Each row of a before or after table is a point. The points were changed in one or more steps. Then noise was added and the rows were shuffled. The steps act on columns, c1 being the first. Write out the steps. A step turns or swaps two columns, mirrors them in a line or flattens them onto one, adds a multiple of one to another, or multiplies or shifts one. Angles are multiples of 10 degrees, from the lower column toward the higher: turns from -170 to 170, lines from 10 to 170 but not 90. Use the fewest steps. Two steps may share a column if one is a turn and the other turns, adds or multiplies; they go together, in the order done. Otherwise the lowest column goes first.

Before (12 x 2)
[[-0.23 -0.25]
 [ 0.31 -0.61]
 [-0.37  0.31]
 [ 0.40 -0.23]
 [ 0.38 -0.22]
 [-0.22 -0.61]
 [ 0.26 -0.24]
 [ 0.09  0.41]
 [ 0.26 -0.12]
 [ 0.19 -0.65]
 [ 0.48  0.58]
 [ 0.04  0.49]]
After (12 x 2)
[[-0.30  0.27]
 [ 0.22 -0.31]
 [-0.41  0.66]
 [ 0.31  0.08]
 [-0.49  0.22]
 [ 0.43 -0.50]
 [ 0.68  0.02]
 [ 0.18  0.16]
 [-0.38 -0.21]
 [ 0.39  0.25]
 [ 0.69 -0.01]
 [ 0.36  0.35]]
Steps: turn c1 and c2 by 70 degrees

Before (8 x 8)
[[ 0.20  0.44 -0.12 -0.01  0.10  0.07  0.38 -0.55]
 [-0.19  0.25  0.06  0.06 -0.12 -0.31  0.08 -0.60]
 [ 0.19  0.22 -0.06 -0.34  0.02 -0.02 -0.27  0.22]
 [ 0.27  0.03 -0.17 -0.08  0.30 -0.19 -0.23  0.35]
 [ 0.16 -0.16 -0.20 -0.35 -0.01 -0.18 -0.05  0.25]
 [ 0.04 -0.10  0.02 -0.15  0.06  0.04 -0.11  0.57]
 [ 0.29 -0.51  0.47 -0.09 -0.04 -0.11 -0.42 -0.19]
 [ 0.12  0.01 -0.36  0.00 -0.18  0.04 -0.21  0.33]]
After (8 x 8)
[[-0.20  0.30 -0.25  0.08 -0.18  0.03  0.70  1.74]
 [ 0.19  0.12  0.17  0.01  0.05  0.08  0.98  2.04]
 [ 0.26 -0.27 -0.01 -0.07  0.07  0.39  0.36 -0.57]
 [ 0.15 -0.24  0.31 -0.07 -0.23  0.03  0.42 -0.59]
 [ 0.03 -0.36  0.01 -0.13  0.08  0.03  0.47 -1.35]
 [ 0.18 -0.31  0.04 -0.35  0.00  0.03  0.32  0.06]
 [ 0.19 -0.08  0.11 -0.36 -0.19  0.20  0.55 -0.86]
 [ 0.28  0.46 -0.44 -0.15  0.12 -0.20  0.17 -0.81]]
Steps: turn c2 and c8 by 130 degrees; multiply c8 by 3; turn c3 and c6 by -140 degrees; turn c5 and c6 by 40 degrees; shift c7 by 0.60

Before (12 x 12)
[[ 0.49 -0.12  0.23 -0.13  0.40 -0.92  0.66  0.04 -0.27  0.08  0.06  0.61]
 [-0.02  0.78 -0.40 -0.78  0.84  0.77 -0.63  0.04 -0.11  0.53 -0.37 -0.12]
 [-0.09 -0.19  0.07  0.08  0.27 -0.76  0.10  0.32  0.07 -0.39 -0.06  0.40]
 [ 0.31  0.27 -0.59  0.03  0.02 -0.36  0.31 -0.04  0.02  0.11  0.03  0.63]
 [ 0.42  0.41  0.02 -0.26  0.18  0.53 -0.73 -0.27 -0.12  0.41 -0.42 -0.09]
 [ 0.62  0.23 -0.23  0.57  0.79  0.25  0.07 -0.10 -0.22 -0.07  0.18 -0.45]
 [ 0.06  0.29 -0.07  0.31  0.49  0.09 -0.01 -0.71 -0.52 -0.07  0.58 -0.14]
 [ 0.04 -0.32  0.05  0.17  0.37  0.08  0.45  0.13 -0.22  0.01 -0.16  0.65]
 [-0.08  0.05 -0.05  0.54  0.34 -0.66  0.55 -0.15 -0.19  0.34 -0.21  0.14]
 [ 0.19 -0.06 -0.10  0.00  0.41  0.39  0.08 -0.34  0.15  0.30  0.44 -0.63]
 [ 0.17  0.11 -0.64 -0.73  0.37  0.51 -0.52 -0.08 -0.54  0.26 -0.58 -0.34]
 [ 0.16  0.24  0.13  0.11  0.18 -0.40  0.87 -0.19 -0.02 -0.42 -0.23  0.22]]
After (12 x 12)
[[ 0.29  0.35  0.67  0.74  0.13 -1.15 -0.36 -0.35 -0.46 -0.04 -0.26 -0.13]
 [ 0.62  0.10  0.48 -0.04  0.24  0.27  0.39  0.04 -0.10  0.35 -0.04  0.63]
 [ 0.18 -0.11 -0.37  0.07  0.69  0.37 -0.11  0.09  0.18  0.21  0.34  0.43]
 [ 0.91  0.23  0.06 -0.61  0.44 -0.69  0.07  0.12 -0.25  0.19  0.12 -0.46]
 [ 0.24  0.11  0.28 -0.51  0.70  0.27  0.73 -0.27 -0.17 -0.16  0.19  0.12]
 [ 0.74  0.06 -0.06  0.09  0.90  0.42  0.74  0.07 -0.11 -0.19 -0.08  0.59]
 [ 0.45  0.11 -0.39 -0.14  0.37  0.25  0.64 -0.30 -0.13  0.16 -0.05  0.24]
 [ 0.45  0.35  0.62  0.68 -0.02 -0.61 -0.39 -0.58 -0.35  0.26 -0.25 -0.35]
 [ 0.34 -0.05 -0.02 -0.08  0.24 -0.32  0.49 -0.09  0.01 -0.05  0.28  0.69]
 [ 0.54 -0.08  0.33 -0.19  0.04 -0.54  0.24  0.32  0.10 -0.09 -0.35 -0.65]
 [ 0.73  0.19  0.32  0.18 -0.22 -0.51 -0.55 -0.51 -0.27 -0.31 -0.23 -0.05]
 [ 0.35  0.38 -0.02 -0.70  0.30 -0.44 -0.08  0.27 -0.46  0.09 -0.58 -0.15]]
Steps: shift c1 by 0.30; flatten c2 and c9 onto the line at 130 degrees; add 0.5 times c10 to c7; turn c3 and c10 by -130 degrees; turn c8 and c11 by -70 degrees; turn c4 and c11 by 150 degrees; mirror c5 and c6 in the line at 160 degrees

Before (12 x 24)
[[ 0.27  0.04 -0.43 -0.11  0.11  0.19  0.63  0.18  0.13  0.41  0.39  0.18
  -0.11  0.18 -0.56  0.15 -0.06 -1.05 -0.10  0.22  0.06 -0.25  0.27  0.61]
 [-0.07  0.58  0.39 -0.19  0.30 -0.36 -0.48  0.23  0.42 -0.50  0.44  0.23
  -0.10 -0.28 -0.20  0.45  0.41 -0.21 -0.79 -0.25 -0.17  0.27 -0.18 -0.23]
 [ 0.26  0.72 -0.46  0.14 -0.27  0.33  0.20 -0.52 -0.31  0.43 -0.25  0.43
   0.08  0.69  0.24  0.11  0.75 -0.99 -0.10  0.50 -0.62  0.09 -0.17  0.18]
 [-0.15 -0.21  0.49 -0.03  0.06  0.24  0.47 -0.23 -0.01  0.44  0.35  0.33
   0.15 -0.35 -0.52 -0.08 -0.37 -0.13 -0.67 -0.14 -0.40 -0.30  0.44  0.22]
 [-0.13 -0.06 -0.17 -0.37 -0.61  0.00 -0.50  0.49  0.17 -0.20 -0.44  0.03
   0.45 -0.38  0.27 -0.35 -0.13 -0.09 -0.23  0.57 -0.45 -0.02  0.54 -0.19]
 [ 0.51  0.41  0.05  0.26  0.34 -0.23 -0.34  0.33 -0.10 -0.17 -0.49  0.31
   0.48 -0.02  0.11 -0.37 -0.26 -1.03  0.22 -0.02 -0.14 -0.15  0.76  0.51]
 [ 0.70  0.36 -0.38 -0.16 -0.44  0.53  0.51 -0.41 -0.50 -0.35 -0.06 -0.21
   0.62  0.66 -0.08 -0.05  0.39  0.06  0.40 -0.17  0.01  0.49 -0.39 -0.03]
 [ 0.02 -0.12  0.24 -0.48 -0.80  0.16 -0.11 -0.12  0.25 -0.48 -0.38  0.05
  -0.14  0.42  0.10 -0.36  0.03 -0.38 -0.12  0.71  0.09 -0.05 -0.16  0.47]
 [ 0.10  0.22 -0.40 -0.21  0.15  0.02 -0.40 -0.30 -0.03 -0.25 -0.51  0.12
  -0.38  0.54  0.55  0.05  0.18 -0.03 -0.14 -0.18  0.20 -0.01  0.09  0.34]
 [ 0.21  0.54  0.30 -0.32  0.22 -0.67 -0.57  0.33  0.13 -0.35 -0.14  0.27
   0.08 -0.36 -0.30 -0.04  0.27 -0.10 -0.05  0.10 -0.81 -0.14 -0.20  0.62]
 [ 0.22  0.45 -0.20  0.35 -0.66  0.49 -0.33 -0.08  0.05 -0.50  0.53  0.56
   0.39 -0.05 -0.43 -0.28 -0.32 -0.24  0.35  0.44 -0.46  0.21  0.53 -0.20]
 [ 0.27  0.69 -0.44  0.03 -0.11 -0.03 -0.51 -0.05 -0.43 -0.13  0.52 -0.15
   0.36  0.31 -0.16  0.02  0.03 -0.13  0.06 -0.07  0.23 -0.24  0.22  0.34]]
After (12 x 24)
[[ 0.26  0.69 -0.44  0.02 -0.10 -0.03 -0.23 -0.05 -0.43 -0.12  0.50  0.08
   0.35  0.53 -0.15  0.02  0.03 -0.11  0.06  0.16  0.24 -0.84  0.23  0.33]
 [ 0.26  0.03 -0.42 -0.10  0.12  0.18  0.85  0.17  0.13  0.40  0.38  0.07
  -0.12  0.39 -0.58  0.15 -0.07 -1.05 -0.07 -0.28  0.06 -0.50  0.27  0.61]
 [-0.13 -0.06 -0.17 -0.36 -0.61  0.02 -0.46  0.49  0.18 -0.21 -0.43  0.53
   0.46 -0.18  0.27 -0.35 -0.13 -0.11 -0.24 -0.38 -0.44 -0.20  0.53 -0.17]
 [ 0.70  0.39 -0.38 -0.16 -0.43  0.54 -0.03 -0.41 -0.48 -0.36 -0.09  0.02
   0.62  0.86 -0.08 -0.07  0.39  0.06  0.39  0.27  0.01  1.58 -0.38 -0.05]
 [ 0.20  0.55  0.30 -0.32  0.23 -0.67 -0.40  0.33  0.13 -0.36 -0.11 -0.14
   0.09 -0.17 -0.30 -0.04  0.27 -0.09 -0.05 -0.27 -0.81 -0.62 -0.22  0.60]
 [ 0.50  0.40  0.03  0.27  0.33 -0.23 -0.17  0.31 -0.10 -0.16 -0.51 -0.29
   0.46  0.18  0.11 -0.37 -0.25 -1.03  0.22 -0.24 -0.15 -0.55  0.76  0.48]
 [ 0.11  0.21 -0.41 -0.21  0.16  0.02 -0.35 -0.29 -0.03 -0.27 -0.50 -0.28
  -0.36  0.75  0.56  0.03  0.17 -0.02 -0.13  0.02  0.20 -0.16  0.09  0.34]
 [ 0.25  0.71 -0.43  0.15 -0.27  0.35  0.10 -0.50 -0.32  0.43 -0.25  0.13
   0.08  0.88  0.23  0.11  0.73 -0.98 -0.11 -0.65 -0.62  0.31 -0.17  0.18]
 [ 0.03 -0.12  0.24 -0.49 -0.81  0.15 -0.05 -0.13  0.24 -0.48 -0.38  0.67
  -0.16  0.63  0.11 -0.35  0.03 -0.37 -0.13 -0.49  0.08 -0.18 -0.15  0.46]
 [-0.16 -0.20  0.48 -0.04  0.09  0.23  0.78 -0.22 -0.02  0.45  0.34 -0.42
   0.16 -0.17 -0.54 -0.08 -0.39 -0.13 -0.68 -0.15 -0.39 -0.68  0.45  0.23]
 [-0.08  0.58  0.36 -0.19  0.28 -0.35 -0.72  0.22  0.43 -0.51  0.43 -0.42
  -0.11 -0.09 -0.19  0.42  0.42 -0.20 -0.77 -0.03 -0.18  0.59 -0.19 -0.25]
 [ 0.22  0.44 -0.19  0.34 -0.66  0.50 -0.54 -0.09  0.06 -0.51  0.54 -0.01
   0.39  0.16 -0.44 -0.27 -0.32 -0.24  0.35 -0.71 -0.48  0.48  0.53 -0.18]]
Steps: multiply c22 by 3; turn c7 and c22 by 20 degrees; turn c12 and c20 by -130 degrees; multiply c12 by 1.3; shift c14 by 0.20
